Rows are points. A path goes straight from each point to the next, and from the last back to the first. The post is the endless flat space through its rows: a point in 2 columns, a line in 3, a plane in 4, and so on, so that a path can go around it. How many times does the path go around the post? Going back the other way cancels.

Post, 2 rows:
[[ 0.9 -4.8 -2.3]
 [-0.1  1.4  1.0]]
Path, 27 rows:
[[ 2.0 -4.7 -0.9]
 [-0.1 -9.0  1.2]
 [-2.9 -6.1 -3.7]
 [-1.7  0.5 -3.4]
 [ 0.8 -1.3 -2.2]
 [ 4.4 -2.9 -1.7]
 [ 1.7 -4.5  0.8]
 [-0.5 -3.3  0.0]
 [-4.3  0.5  0.9]
 [ 0.4 -3.8 -4.4]
 [ 4.3 -2.4 -6.0]
 [ 3.2 -2.7 -0.6]
 [ 4.3  4.6  1.2]
 [ 5.3 -3.4  0.8]
 [ 0.6 -2.2  1.2]
 [-1.4 -1.2  1.8]
 [-3.7 -2.9 -3.9]
 [ 0.8 -0.6 -5.3]
 [ 3.5  3.7 -0.6]
 [ 2.4  0.2  2.0]
 [ 0.5 -0.3  1.8]
 [-2.1 -3.2  0.1]
 [-3.4 -3.1 -5.1]
 [ 0.7  3.1 -2.2]
 [ 3.2 -3.9 -3.7]
 [ 4.4 -1.7  2.8]
 [ 0.0  3.0  4.0]]
Times around: 4
